Each row is a point. Each copy is the shape, with its points in the same order, turned, moved and blurred by noise. Say if it was mirrored as well.
In the rows, 100 means zero.

Shape, 6 rows:
59,150
120,126
108,84
116,106
75,78
108,63
Copy 1:
91,165
136,120
105,82
123,101
74,94
98,66
Copy 1 is: only turned
Copy 2:
60,145
61,79
106,80
89,88
126,114
136,82
Copy 2 is: mirrored
Copy 3:
47,64
111,72
111,115
114,92
79,129
117,135
Copy 3 is: mirrored

Shape (6 x 3):
79,102,60
130,131,132
105,101,65
82,64,86
131,76,137
105,109,138
Copy 1 (6 x 3):
62,112,88
114,52,136
77,92,81
105,127,81
152,78,104
126,86,136
Copy 1 is: mirrored
Copy 2 (6 x 3):
124,139,83
83,89,148
134,119,90
98,106,59
72,57,102
62,94,124
Copy 2 is: only turned

Shape, 9 rows:
70,87,137,73,106,87
114,103,81,135,112,74
110,99,102,121,124,100
49,81,112,79,150,93
107,77,79,81,142,81
50,116,92,88,21,101
117,78,121,134,123,143
75,141,120,73,99,137
103,94,93,122,117,102
Copy 1, 9 rows:
147,96,86,104,84,65
90,150,104,136,107,104
105,118,111,129,98,113
144,86,118,142,74,49
120,138,143,117,73,77
75,95,50,73,139,35
92,77,111,126,74,140
126,60,112,90,141,82
97,116,109,127,100,100
Copy 1 is: mirrored
Copy 2:
97,68,89,75,65,119
91,98,149,115,118,104
116,94,127,103,110,95
120,37,86,99,94,134
91,61,97,103,136,97
74,150,99,70,67,176
157,103,129,72,109,79
127,124,62,104,66,115
113,95,128,97,117,104
Copy 2 is: mirrored

Shape:
73,105,97,107,105,108,58,101
67,127,69,135,152,89,115,92
98,121,124,135,92,89,73,104
70,128,92,106,147,97,92,83
76,103,152,102,91,108,92,140
101,87,110,84,109,97,67,105
126,83,97,100,119,134,70,156
141,122,40,78,88,114,153,96
91,111,133,90,124,86,66,124
149,83,89,95,89,96,139,76
146,92,65,92,112,141,171,77
140,116,70,113,116,116,138,61
121,109,125,100,115,87,93,145
90,65,94,108,103,84,79,122
Copy 1 (14 x 8):
76,125,87,91,99,96,110,112
152,138,59,93,133,90,98,107
81,109,97,114,109,58,106,90
138,124,86,83,108,92,101,124
69,88,129,88,120,98,86,76
81,109,111,121,96,111,110,118
61,122,96,134,96,126,49,106
148,68,32,154,70,136,90,79
83,98,125,105,121,92,89,128
138,92,90,173,77,116,114,71
166,103,69,154,56,145,81,56
163,109,65,146,65,97,96,81
88,87,113,134,126,96,69,104
76,124,95,131,126,120,114,98
Copy 1 is: mirrored
Copy 2, 14 rows:
108,106,94,120,62,107,116,70
86,152,101,105,105,154,134,76
106,125,84,88,73,80,130,103
104,137,101,119,102,128,150,52
104,96,124,115,85,61,137,121
106,72,80,116,74,96,130,77
40,66,76,128,70,92,118,86
87,91,56,128,177,138,88,91
101,88,90,124,65,92,162,90
99,71,61,75,153,114,105,91
62,82,77,88,185,127,79,72
90,112,59,84,161,123,100,64
72,85,77,120,93,86,156,113
95,71,93,96,69,129,127,99
Copy 2 is: mirrored
Copy 3 (14 x 8):
100,94,74,64,116,97,95,78
38,124,118,55,108,107,136,84
114,120,100,82,109,103,88,44
50,113,89,72,132,107,113,84
106,113,106,91,109,77,40,85
98,90,68,107,106,93,92,84
112,128,57,92,73,50,95,97
117,131,125,129,116,88,174,135
78,101,77,102,115,75,73,66
121,130,110,149,89,128,139,106
107,162,111,131,97,121,154,157
99,156,106,115,112,127,162,107
90,123,95,121,91,63,83,69
102,80,87,91,71,95,96,82
Copy 3 is: only turned
Copy 4:
117,117,76,132,106,84,86,128
136,81,95,156,55,61,90,89
108,114,127,128,111,100,67,121
142,109,98,147,76,61,109,111
97,158,109,95,93,71,52,117
118,127,83,98,117,94,103,112
128,140,68,82,75,137,70,105
58,93,95,115,35,124,150,76
134,154,105,115,110,84,84,100
78,80,124,75,78,107,137,88
78,76,106,74,15,108,147,99
102,71,124,107,45,107,142,106
118,145,117,95,90,107,75,80
109,104,69,96,114,87,75,88
Copy 4 is: only turned

Shape:
90,75,67,105,132,31,121,151,105,126,99
92,98,56,136,104,88,146,79,111,92,76
75,78,111,105,109,88,95,118,159,69,103
99,78,81,86,39,120,123,96,117,111,181
82,149,126,104,72,95,136,124,83,85,73
67,143,130,104,125,73,150,81,147,95,129
176,89,105,90,112,106,145,84,85,87,97
101,184,100,122,107,119,134,115,81,95,123
76,91,128,114,102,97,102,86,87,116,163
91,136,126,109,103,53,125,85,107,80,97
103,79,63,118,98,122,115,93,84,104,88
72,120,69,87,129,109,66,88,120,108,84
107,96,116,88,68,112,119,115,102,121,94
141,94,84,128,117,63,117,83,121,122,65
Copy 1 (14 x 11):
85,94,39,82,38,128,133,78,146,70,87
158,79,64,74,63,99,99,88,91,98,73
82,148,57,59,93,113,104,121,81,90,72
133,90,73,81,176,128,118,95,100,68,146
125,133,77,138,108,86,85,74,122,129,66
129,113,32,128,99,94,80,163,108,101,89
118,86,106,85,81,67,45,81,109,94,144
161,112,93,127,120,45,104,117,154,117,81
93,80,79,127,126,89,129,128,94,62,101
122,124,48,137,83,74,92,112,90,102,97
127,75,104,67,91,98,109,70,92,105,86
117,112,104,87,66,111,152,131,99,139,88
105,111,104,108,116,132,84,80,112,99,106
137,102,91,96,26,115,82,93,90,74,99
Copy 1 is: only turned
Copy 2, 14 rows:
128,105,97,142,133,122,133,57,154,87,84
128,53,84,116,70,120,114,75,112,142,102
93,67,132,126,123,92,132,116,98,112,58
58,128,154,114,71,132,111,71,53,120,131
105,75,122,52,106,139,81,122,140,133,96
114,106,137,107,81,53,80,104,139,145,83
35,88,42,92,86,112,103,85,127,128,115
114,133,97,44,60,132,94,104,128,165,72
104,149,115,114,98,102,100,131,85,109,125
112,89,111,84,107,88,106,116,146,149,109
105,75,74,101,76,143,118,89,82,109,109
144,83,87,66,107,80,124,83,69,100,75
78,85,111,81,117,136,73,90,95,113,108
107,70,49,122,126,104,99,65,118,146,102
Copy 2 is: only turned
